Each row of a before or after table is a point. One or more steps were done to the points. Then noise was added and the rows were shuffled. The steps act on how far a point lies along the listed directions, d1 being the first. What was done? A step turns or swaps two directions, mirrors them in a line or flattens them onto one, adds a multiple of one to another, or multiplies one. Angles are multiples of 10 degrees, from the lower direction toward the higher: turns from -170 to 170, lines from 10 to 170 but not 90. Use the fewest steps. Two steps may share a direction if one is a turn and the other turns, adds or multiplies; they go together, in the order done. Otherwise the lowest direction goes first.
(in the rows, 128 means zero)

Directions:
(1): [78 128 126]
(2): [126 90 160]
(3): [126 160 166]
Before (12 x 3)
[170 105 165]
[129 129 163]
[119 156 118]
[107 144 139]
[121 137 151]
[116 128 113]
[135 90 121]
[115 115 117]
[150 135 161]
[138 137 102]
[136 139 132]
[129 122 129]
After (12 x 3)
[109 173 166]
[148 115 82]
[121 116 96]
[152 110 190]
[116 97 88]
[137 149 150]
[130 170 135]
[119 165 206]
[128 51 74]
[127 117 124]
[142 167 210]
[115 170 185]
Steps: turn d1 and d2 by -20 degrees; multiply d3 by 3

Directions:
(1): [115 179 100 154 162 158 133 149]
(2): [119 165 96 109 91 86 155 128]
(3): [147 145 108 74 124 162 96 105]
(4): [155 114 91 163 93 128 90 151]
(5): [93 125 137 138 78 177 146 121]
(6): [131 88 95 100 140 144 164 166]
Before (14 x 8)
[115 90 105 104 69 142 165 142]
[112 113 133 154 94 134 105 154]
[169 56 154 130 154 145 102 137]
[124 121 95 149 152 122 151 174]
[101 140 143 158 94 148 123 99]
[132 155 107 114 149 102 169 135]
[133 124 89 72 88 155 130 137]
[117 133 160 102 63 188 138 103]
[132 77 162 147 102 153 115 157]
[130 75 168 88 159 142 139 123]
[115 206 104 145 105 172 89 133]
[115 117 124 133 86 174 132 116]
[133 111 137 158 79 148 100 115]
[115 96 123 147 104 121 186 177]
After (14 x 8)
[139 129 84 81 127 142 128 121]
[154 134 76 113 95 136 109 134]
[140 142 99 114 123 123 89 154]
[100 165 89 110 134 198 150 168]
[118 115 152 140 100 193 92 119]
[137 156 131 161 68 72 115 108]
[119 131 174 117 86 84 118 90]
[130 112 162 145 172 140 147 123]
[159 112 145 122 120 164 63 101]
[157 159 121 114 92 100 80 132]
[153 133 126 61 83 178 116 106]
[176 139 152 128 169 121 70 119]
[129 155 143 163 175 120 104 128]
[142 142 105 100 110 161 102 104]
Steps: turn d1 and d4 by -30 degrees; turn d2 and d6 by 150 degrees; swap d3 and d5

Directions:
(1): [141 131 152 124 106 182 97 110 72 112 160 145]
(2): [111 84 163 124 114 143 140 193 154 119 155 149]
(3): [144 108 135 149 78 63 114 128 104 141 158 110]
(4): [126 131 80 129 104 128 169 133 120 56 142 120]
(5): [150 116 72 95 118 144 112 176 101 162 112 117]
Before (10 x 12)
[136 121 88 103 126 105 111 177 136 199 87 95]
[94 100 143 151 145 111 189 142 164 85 136 139]
[102 156 109 122 145 91 180 125 179 99 120 104]
[128 153 106 128 144 135 140 125 142 125 124 106]
[123 97 96 152 113 109 166 134 133 42 157 116]
[126 116 64 112 143 173 152 182 116 112 96 103]
[103 104 118 138 127 92 178 154 149 70 139 118]
[153 127 127 104 153 136 89 161 129 190 96 135]
[120 131 127 175 119 74 193 99 156 30 157 123]
[146 125 98 96 134 145 126 143 118 164 100 133]
After (10 x 12)
[122 119 77 115 147 188 151 177 116 104 99 108]
[131 136 116 97 151 167 132 131 127 151 97 143]
[115 98 125 137 107 107 165 157 124 70 157 121]
[130 137 112 117 96 106 142 144 116 108 157 106]
[146 109 114 165 77 65 166 121 112 48 179 114]
[123 97 99 151 113 116 160 131 129 44 158 120]
[122 75 125 144 96 94 160 169 116 107 161 128]
[106 151 145 106 174 193 123 131 154 145 94 135]
[136 148 103 127 126 135 125 133 122 130 138 106]
[140 139 145 106 174 163 96 145 143 170 92 147]
Steps: flatten d1 and d2 onto the line at 100 degrees; mirror d3 and d5 in the line at 130 degrees

Directions:
(1): [56 117 156 153 149 124 66 111 134 142 145 136 125 152 114 127 178 139 107 94]
(2): [135 112 138 87 98 104 100 182 144 127 119 136 139 109 148 62 181 120 130 158]
Before (11 x 20)
[135 135 114 126 126 123 125 116 127 132 128 128 136 141 132 151 107 144 123 115]
[54 136 151 159 124 146 74 95 117 164 144 140 127 150 119 154 179 136 108 98]
[108 86 153 96 79 108 85 179 132 128 136 127 152 129 154 53 192 125 106 154]
[119 140 114 142 141 132 125 131 126 125 118 118 118 129 116 175 108 127 125 120]
[108 112 152 80 88 101 68 159 157 140 132 150 137 113 147 46 218 118 132 123]
[193 139 102 132 111 131 215 114 119 135 105 121 129 104 119 182 37 117 159 132]
[199 128 97 103 99 133 183 157 118 113 124 128 135 107 154 112 72 118 157 175]
[145 108 127 47 91 116 125 205 144 115 108 124 141 80 164 31 179 111 134 191]
[68 109 149 135 135 121 101 115 115 137 127 133 128 131 126 132 169 133 118 106]
[95 131 135 149 126 138 94 101 129 131 147 117 120 139 123 137 137 142 131 111]
[127 151 114 157 140 156 171 86 124 116 114 115 128 151 111 191 77 118 137 110]
After (11 x 20)
[137 129 118 107 113 112 114 140 134 131 125 133 141 133 143 122 131 141 124 130]
[38 133 136 181 193 171 114 48 110 137 152 111 109 158 95 194 107 145 103 71]
[129 157 113 165 150 159 167 38 116 135 145 125 111 145 107 200 65 129 141 69]
[163 138 111 117 100 137 144 127 126 118 127 112 127 116 141 123 103 133 150 151]
[76 93 169 111 101 86 59 171 154 156 122 149 141 115 126 74 210 123 127 119]
[129 123 135 90 91 114 114 179 153 116 98 132 147 119 145 74 177 106 137 159]
[112 121 125 180 141 162 159 67 97 126 153 106 127 166 112 197 65 141 109 94]
[48 106 157 150 139 123 54 127 131 142 160 146 131 156 128 108 179 142 117 105]
[190 155 98 111 83 156 190 129 109 136 113 125 132 102 146 151 86 115 147 163]
[152 128 114 118 117 135 184 119 103 119 110 122 128 109 137 154 95 122 141 137]
[133 131 119 110 117 117 114 172 135 122 109 124 126 113 133 130 139 119 130 148]
Steps: turn d1 and d2 by -160 degrees

Directions:
(1): [125 106 93 135 126 132 203 117 123 173 122 114 70 150 181 130 144 130 114 123 137 139 121 144 118 57 147 86 114 129 98 131 109 63 60 144 95 128 150 119 139 128 113 153 129 147 122 173]
(2): [158 170 126 125 160 204 117 121 77 147 141 64 139 101 174 121 114 130 90 111 107 153 137 87 115 127 104 144 95 125 131 94 163 142 118 81 134 165 150 116 176 136 175 169 138 122 117 121]
(3): [115 132 94 156 106 130 213 139 119 92 122 123 161 154 133 118 142 128 101 83 66 160 147 95 110 138 139 128 123 180 181 113 146 137 130 143 168 126 142 156 103 182 105 77 93 140 130 128]
(4): [124 137 116 161 163 112 149 116 103 103 120 128 125 151 201 74 133 176 134 171 110 103 131 144 160 118 115 163 200 117 145 150 101 143 130 91 167 106 94 149 93 129 170 152 169 159 134 146]
(5): [85 101 158 102 91 162 126 115 161 62 125 108 79 129 108 100 171 123 135 131 129 111 145 133 94 119 108 195 142 167 99 117 130 91 152 129 113 160 196 116 100 148 160 159 142 157 136 110]
Before (8 x 48)
[119 129 149 134 129 124 111 134 129 95 130 136 145 143 116 107 138 133 145 134 118 108 143 144 139 150 118 154 160 143 140 131 123 147 154 123 143 121 119 132 109 131 141 126 121 125 126 125]
[119 126 78 160 160 145 209 105 78 131 125 94 106 150 249 70 142 160 91 135 75 144 154 118 131 79 119 147 152 151 148 134 122 94 90 120 152 126 136 149 111 160 159 147 148 165 125 163]
[128 154 137 122 128 173 104 128 104 118 133 89 107 101 152 106 136 124 104 117 122 138 121 114 109 123 101 164 108 150 103 108 146 130 140 87 122 157 161 121 148 134 169 161 138 129 127 105]
[112 130 143 104 127 139 120 128 133 138 144 108 107 125 108 141 143 116 123 119 140 135 137 109 90 111 119 125 98 145 114 117 142 100 131 125 99 154 172 114 142 127 123 140 135 123 136 121]
[128 134 136 122 125 111 80 142 132 131 130 144 161 116 91 132 108 124 142 139 144 111 124 127 137 172 132 136 134 112 137 136 135 168 149 138 143 125 107 147 121 118 119 120 122 113 138 122]
[107 104 129 118 138 121 145 132 134 115 127 129 72 145 165 97 141 142 142 152 141 109 122 166 113 95 128 153 154 130 104 124 116 91 112 116 106 128 145 124 97 122 141 151 163 153 151 150]
[131 118 160 110 99 91 99 121 168 122 123 154 120 118 75 140 127 106 158 141 154 103 127 149 128 153 126 133 131 130 108 144 118 125 161 158 116 122 140 129 107 125 96 112 129 124 143 122]
[89 85 160 122 91 132 117 120 161 87 114 133 119 129 101 134 157 120 133 142 133 109 127 130 106 125 125 163 126 147 114 131 109 111 157 152 115 148 168 137 92 131 117 119 132 139 139 134]
After (8 x 48)
[120 125 148 122 116 136 111 142 138 98 134 132 155 133 89 130 137 109 139 108 115 123 143 129 123 155 123 140 130 159 140 114 136 141 158 140 132 131 140 129 117 138 117 111 100 115 123 116]
[141 111 124 80 123 168 96 111 126 210 144 101 82 94 130 167 120 82 109 114 162 158 127 125 99 90 132 89 41 119 70 116 149 63 83 170 54 156 175 93 191 107 113 154 116 101 114 136]
[107 106 123 108 104 136 157 143 147 119 127 119 87 136 126 122 140 108 127 111 128 136 126 139 88 107 140 139 106 150 111 101 144 90 112 136 100 147 173 124 113 133 113 125 130 136 147 141]
[115 142 135 123 154 130 128 121 115 122 143 106 104 141 167 104 145 148 123 146 129 118 143 120 113 103 106 150 146 136 125 132 124 113 128 96 130 136 146 127 119 124 157 157 160 144 140 134]
[123 161 130 129 132 170 122 133 97 115 133 87 118 103 162 105 133 125 99 109 109 141 124 109 113 119 106 157 108 156 121 105 152 137 137 86 135 152 163 127 147 144 163 154 129 128 126 108]
[88 90 162 132 103 135 116 117 153 81 113 127 115 132 122 120 159 132 136 153 131 106 131 132 112 117 118 174 139 142 111 131 106 107 161 134 124 147 165 138 92 135 130 133 147 147 142 135]
[118 125 145 139 108 87 142 113 148 89 117 149 127 145 116 106 139 136 149 146 117 105 140 144 138 148 120 160 172 152 139 148 112 133 166 138 154 109 135 148 73 158 113 105 137 147 147 132]
[119 129 116 144 124 110 127 143 123 109 128 144 176 135 105 116 120 130 134 124 118 118 135 120 135 175 138 145 151 139 157 131 144 177 153 140 168 117 107 164 99 141 116 98 114 121 138 123]
Steps: turn d3 and d4 by -160 degrees; add -0.5 times d1 to d3; turn d2 and d5 by -10 degrees
